Every row gives one point. The window is the flat piece filled in between its corners: a triangle in 3 columns, a solid with four corners in 4, and so on. A path goes straight from each point to the next, and from the last back to the first. List the points from which the path goes on through the window.
(in the rows, 128 means zero)

Window (4 x 4)
[[ 80 117 102 141]
 [165 137 127  83]
 [112 123  73 143]
 [116 150 169 145]]
Path:
(1): [123  95 100 159]
(2): [135  88  97 143]
(3): [ 92 167  88 140]
(4): [ 83 159  92 113]
(5): [141  98  84 158]
(6): [126  81 135 122]
(7): [138 191 121 135]
(8): [119 163 161 129]
(9): [128 127 148 136]
(10): [135 120 180 155]
(11): [107 144 115 127]
(12): [123 152  71  74]
Through the window after points: 2, 4, 8, 10

Window (6 x 6)
[[134  91  95 166 188 105]
 [157 192 122 119  94 174]
 [164 105 173 180 161 136]
 [ 94 147 142 133 112 120]
 [109 119 139 107 154  89]
 [ 82 112 135  73 145 175]]
Path:
(1): [ 99 150 171 141 152 126]
(2): [101 134 104 123  79 120]
(3): [119  81 147 130 122 127]
(4): [ 81 146 124 119 176 122]
(5): [ 75 145 146 126 174 110]
(6): [132 125 132 122  83 125]
(7): [145  91 116 140 140 111]
(8): [103 178 133 150 174 114]
(9): [117 143 135 151 157 161]
(10): [176 110 128 132 127 115]
(11): [119  99 106  77  88 127]
(12): [102 177 156 132 159 181]
Through the window after points: 1, 5, 9, 11

Window (9 x 9)
[[133 143 112 111  98 125 174 128  98]
 [114 117  96 131 187 108 115 110 128]
 [126 144 196 118 108 193 124 143 143]
 [121 155 161 175  97 112 172 137 136]
 [ 94 132 138 125  87 144  86  55 146]
 [ 93 132  90 126 152 136 115 179 123]
 [129 154 132 118 166 127  87 203  85]
 [176 141  74 205 101 131 139  54 191]
 [149 182 123 150 128 114 140 130 190]]
Path:
(1): [104 187  81 140 128 159 108  76  90]
(2): [134 124 127 153 128 119 141 117 167]
(3): [133 124 132 154  87  92 150 164 149]
(4): [117 156 141 153 129 132 152 119 125]
(5): [111 140 117 164 121 148 125  97 115]
(6): [132 131 122 127 112 121 122 112 149]
(7): [127  81 167 116 128  99 114 153 151]
(8): [103 172  80 150 149 147 124  91 122]
(9): [124 167 132 178 125 149 151 128 125]
(10): [135 124 136 135 103  91 132 141 155]
(11): [155  80 104 153 115 117 132 119 172]
(12): [145 205  98 180 123 141 122  83 145]
Through the window after points: 3, 7, 9, 11

Window (11 x 11)
[[160  92 137 106 131  59 154 150  46 108 173]
 [ 77 167 129 104 151 123 116 127 131 162  92]
 [ 97 125 116 110  77 140 155  86 130 141 161]
 [137 117 157 179 128  24  77 129 112 121 183]
 [101 109 108 131 129 149 137 129 173 125  98]
 [ 65 118 167 125  95 181 152 126 106 101 126]
 [141 149 136 106 110 162  69 123 164 164  92]
 [123 199 131 132 133 139 117 129 163 105 113]
 [123  99 124 178 135  87 136 169  50 124 242]
 [ 88 167  94 138  92 115  71 151 140 110 103]
 [156  94 126 157 127 110 183  96  22 142 132]]
Path:
(1): [ 88 135 127 137 141 138  94 100 116 115 137]
(2): [114 160 130 130 104 120 130 137 142 142 114]
(3): [102 145 131 153  87 134 112 136 146 144 115]
(4): [123 144 129 115 148 134 121 113 121 115 142]
(5): [ 84 107  99 116 164 139 118  78 145 116 136]
(6): [115 133 133 135  92 138 144 153 111 133 130]
(7): [103 174 157 156  63 120 173 121  79 166 146]
(8): [108 119 129 110 127 134 112 124 120 108 137]
(9): [ 82 142 119 122 123 157  25  86  85 123 155]
(10): [120 120 155 145 106 100 193 151 142 116 130]
(11): [119 133 122 133 115 100 133 149 124 147 128]
(12): [139 144 123 129 125 121  94 100 108 101 167]
(13): [102 125 121 110 123 132 122  79  99 132 138]
(14): [162 135 161 158 100  99 121 190 109 140 131]
(15): [ 98 136 144 126 107 112 161 152 144 166  82]
(16): [140 125 115 122 127 154  72 108 128 118 154]
Through the window after points: 9, 15

Window (14 x 14)
[[ 84 127 112 144 132 151 122  77 100 113  74 107  18 149]
 [121 154 172 108  98 127  94 118  81 132 127 154 194  99]
 [ 88  75  78 135 128 131 152  98 139 108  79 126 132  70]
 [158  84 120  47 175 107 106 126 137 115 126  73  93 137]
 [167 117 172 129  87 156 142  75 115  92 113 125 148  94]
 [133 157 193 129 100 131 161 158 120 186 192 160 141  89]
 [ 74 155 135 143 139 139 125 111 147 142 131 116 192 171]
 [162 173 123 131  96 115 183 118 137 155  85  80 120 141]
 [138  82 142 127  90 124 128 147 101 172 153  74 173 147]
 [130  89  77 121  95  89 120 115 152 105 154 150 101  81]
 [133 164 115 147 103 152 165 165 140 109  82 101 121 143]
 [186 107  57 132 152 144 109 116 113 123  91 105 113 128]
 [185 136 139 171 121  79 172 157 103 134 139  76  96 123]
 [154 133 110  73 134 101 154  85  83  62 124 226 123 153]]
Path:
(1): [106 129 127 133  68 126 136  93 102  99 168 110 151  83]
(2): [168 124 122 134 155 134 143 136 138 150  74 145 105 150]
(3): [142 111 146 140 120 122 148 130 128 132 104 122 135 129]
(4): [120 156 105 117 129 137 140 111 107 128 128  93 133 137]
(5): [129 157  49 142 120 139 164 118  59  97 159 111 142 122]
(6): [152  87 169 117 127 115  95 125 186 162  90 128 120 124]
(7): [170  91 208 150 124  96 156 116 171 151  80 115  88 126]
(8): [147 134 100 122 117 127 136 123  94 110 144 105 127 115]
(9): [132 136 115 123 123 128 130 120 103 104 138  93 119 106]
(10): [155 105 131 115 116 126 144 123 131 133 100 129 117 123]
(11): [126 111 138 135 136 128 120 112 115 140 112 129  94 147]
(12): [122 138 116 125  97 134 153 109 108 108 118 109 105 112]
Through the window after points: 5, 7, 11

Window (14 x 14)
[[151 163 137 118 120  87 134 144  85 149 171 101  99 123]
 [115 162 179 161 134 156 115  97 124 115 133 104  79  90]
 [120 123  92 160 144 141 146 135 164  90 116  84 137 127]
 [131 136 126 109 141 123 142  70 157 154 156  74 109 153]
 [ 56  95  93 123 105 129 178  91 148  84 177 106 130 141]
 [169 110 121 175 101 155 112 127 107 141 108  78 109  64]
 [131 123  91 139 171 174 197  84 121 117 129 124  80 139]
 [100 183 155 160 131 124 115 167 101 171  98  71 170  99]
 [102 124 133 169 145 100 106 109 182 143 119 150 131  94]
 [113  96 111 193 110 164 141 100 162 136 190  90 155 145]
 [129 139 190 128 123 118 152  96 162 139 143 128 116 125]
 [ 64 107 131 143 111 151 146 138 151 108 130 103  78 133]
 [130  77  95 108 180 145 122 152 134 100 117 114 108  81]
 [155 119  77 168 111 177 101  98 177 143 139 131 183 131]]
Path:
(1): [120 128 123 147 129 167 163 107 169 117 137 103 120 112]
(2): [ 92  98 123 151 124 105  95 113 120 136 139  97 118 149]
(3): [130 135 148 126 123 169  95  60 111 128 105  71 148 172]
(4): [119 132 126 180 135 119 167 152 166 132 179 125  63  43]
(5): [118 128 126 141 133 144 142 117 154 137 155  92 118  91]
(6): [149 140 137 163 139 119 107 103 101 118 107 125 140 169]
(7): [133  89 142 184 146 119 133  89 129 109 108 117 109 139]
(8): [ 96 153 107 103 121 153 146 160 148 135 158  83 117  83]
(9): [104 140 123 136 137 127 141 117 170 122 152 131 120  94]
(10): [138  87 162 175 125 127 114  96 127 151  91 100 126 159]
(11): [119 109 177 154 108 126  97  90 104 128  92 148 158 114]
(12): [126 127  64 162 131 158 149 143 199 140 199  56 120 118]
Through the window after points: 3, 9

Window (14 x 14)
[[129  50 120 110 183 115 126 110  88 129 152 152 107 155]
 [104  85 124  87 123 125 132 117 133 127 112 105 155 203]
 [ 83 108  86 153 142 127 111 203 132 103 120 159 130 164]
 [107 133 123 133 148  88 129 152 144 103 143  76 127  89]
 [160 146 111 105 166  90 196 159  94  86 135 100  72 132]
 [108 217 156 175 144 123 113 168 132 126 168 102 151 153]
 [180 191 131 159 121 163 204 121 137 130  98 129  96 102]
 [123 137 131 141 158 132 101 188 159 187 136 136 165 123]
 [ 87 136 128  90 114  97 162 165 108  60 155 132 162 147]
 [161 129 149 124 146 140 169 168 126  62 130 113  91 149]
 [131 124 138 146 115 134 156 134 141 127 194 153  91 177]
 [165 110 176 142  67 121 159  98 120 164 113 115 133 166]
 [ 75 108 122 166 133 163 153 194 120 165 162 139 134 109]
 [124 182 146  75 101 137 106 129 111 147  95 112 132 140]]
Path:
(1): [ 71 136 131 137 137 109 204 187 155 155  82 132 100 138]
(2): [ 59 134 136 128 163  80 166 114 196 151 155 134  88 149]
(3): [167 141 117 137 128 140 117 196  76  89 125  94 154 119]
(4): [172 170 109 157 136 166 131 163 104 126 138 118 141  95]
(5): [ 88 101 127 105 145  79 179 158 141  95 118 135  80 190]
(6): [101 116 175 110 143 110 135 149 121 139 148 145 124 152]
(7): [148 121  30 148 146 141 135 165 126 100 134 104 163 114]
(8): [134 118 102 134  97 134 131 166 114 104 158 120 138 140]
(9): [ 90 133 126 132 154 118 138 170 135 115 117 151 125 158]
(10): [ 97 153 149 110 122 119 157 129 144 100 100 146 108 164]
(11): [159 115 121 147 129 145 142 152 110 156 153 110 149 145]
(12): [145 129 115 130 115 147 141 169 122 107 144 119 145 133]
(13): [ 95 136 151 117 156  93 146 141 119 128 127 123 125 149]
(14): [ 96 132 148 140 144 106 133 155 148 141 124 114 129 161]
(15): [128 121  74  98 105 157 143 165  77  56 166 140 159 132]
(16): [133 105 124 135 133 149 100 139 100 116 192 118 154 126]
Through the window after points: 2, 4, 6, 8, 14, 16

Window (14 x 14)
[[101 141 129 121 162 166 115 131 170 149 122  96  51  94]
 [151 116  69 119 164 119 133 134 119  70 176 143 176 163]
 [191 176  92 123  98 140 148 165 104 158 156  72 127  87]
 [137 144 160 122 170 146 116 166 154 125 108  98 182 102]
 [ 90 109 102 196 121 116 170 100 131 125 184 110 160 141]
 [117 104 119 136 156  74  70 166  71 111 120 136 149 131]
 [130 121  80 131 145 163 166 182 186 123 131  96 149 145]
 [117 110  94 102 123 137 126 149  66 118 162 140 143 137]
 [135 145 107 128 146 162  91 161  96  65 101 118 126 170]
 [117  79 123 132  74 142  87  88 144  85 173 158 111 153]
 [151 163 108 162 116 131 177 166 152 100 123 165 204 143]
 [190  96 106 124  96 131 137 124  89  73 104 164 179 136]
 [143  77 146 126 126 123 129 150 118  94 198 125 111  83]
 [162 116 183  86 152 115 149 160 165 103 134 105 129 129]]
Path:
(1): [152 122 120 144 139 147  93 138 104 107 146 144 141 145]
(2): [126 137  98 117 135 136 137 161 117  86 123 111 140 143]
(3): [101 150  76  82 108 129 112 152 139  75 141  94  76  78]
(4): [167  64 161 179 148 133 135 115 108 134 157 152 198 188]
(5): [185 103 123 149 160 152 108 157  92 149 146 166 173 144]
(6): [ 97 120 124 112 120 120 128 133 151  54 133 105 120 130]
(7): [116 126 116 128 124 131 120 141 122  93 134  98 156 108]
(8): [170 104 137 154 142 116 146 175 125 156 153 164 107 155]
(9): [156 126 116 138 141 144 129 163 117 143 138 102 133 119]
(10): [150 179  64  93  60 132 172 135 156  84 174 102 136 104]
(11): [106 123 124 105  75 102 108 156 123  51 166  79 132 101]
(12): [139 122  91 142 148 152 139 145 117 138 136 134 147 140]
(13): [163 104 138 129 164 137  99 166 122 112 130 145 158 156]
(14): [116 167  88 105 110 137 144 144 123  91 128  87 119  87]
(15): [136 107 102 120 124 132 141 131 146  96 134 106 146 111]
(16): [136 134 133 150 139 130 131 167 120 140 163 142 155 144]
Through the window after points: 1, 9

Window (14 x 14)
[[117 126 161 117 149 166 125 183 145 126 150 146 119  48]
 [138  43 158 145 104 148  95 106 150 141  96 126 128 137]
 [150 120 106 103  94 141 143 214 138 141 162 167 174  76]
 [114  20 112 127 149 122 122 109 168 128 130 132 154 112]
 [113 127  95 112 109 140 169 105 107 147 100 106  65 143]
 [161 140 127 135 124 155 156 185 132  88 156 116 173  74]
 [127 136 128 158 148 122 112 190  92 127 134 152 160  53]
 [ 98 165 115  87 125 160 148 103  93 166 122 102 140 157]
 [113 149 127  70 128 147 147 110  68 102 107 143 100 155]
 [105 128 107  77  98 138 139  81 120 131  66 113 132 113]
 [102  72 130 159 101 123 145  93 189 129 115 171 165 135]
 [143 167 142 111 130  93 104 190 135 116 172 129 142  69]
 [119 161  73  99 143 155 113 108 137 125  72 135 129 172]
 [ 86 129 132  88 123 136 163 151 111 127  71  98 116 163]]
Path:
(1): [128 130 143 104 142 122 166 125 134 144 122 150 147 138]
(2): [157 119 141 128 209 104 157 149 152 136 126 150 145  96]
(3): [100 121 114 108  60 175 119 165 106 124 139 125 134 109]
(4): [ 63 109  80 130 110 146 102 147 133  89 109 140 125 143]
(5): [182 117 159 102 124 125 173 119 133 167 121 126 126  87]
(6): [164  83 135 127 131 151 196 110 113 166  66 166  86 132]
(7): [ 72 135 106  99 114 129  94 107 140 102 125  91 146 124]
(8): [ 95  56 144 145 103 175 116 118 129  68 203  99 126 102]
(9): [128  98 107 107 141 116 139 136 144 153  96 141 141 117]
(10): [150  97 142 108 146 105 181 160 151 164 125 143 150  94]
(11): [ 81 130 114 126  90 173  96 123 109  88 125 114 135 129]
(12): [ 99 111  82 139  85 142  97 164 148 119 130 124 142 101]
(13): [151 111 187 124 194 116 162 124  85 142 105 159 152  88]
(14): [131 107 143 130 126 135 143 112 158 138 104 148 138 123]
(15): [ 86  86  96 135  92 140 120 126 129 119 133 131 160 132]
(16): [ 94 128 102 125  97 159 104 125 125 131 127 106 138 111]
Through the window after points: 8, 12, 14, 16
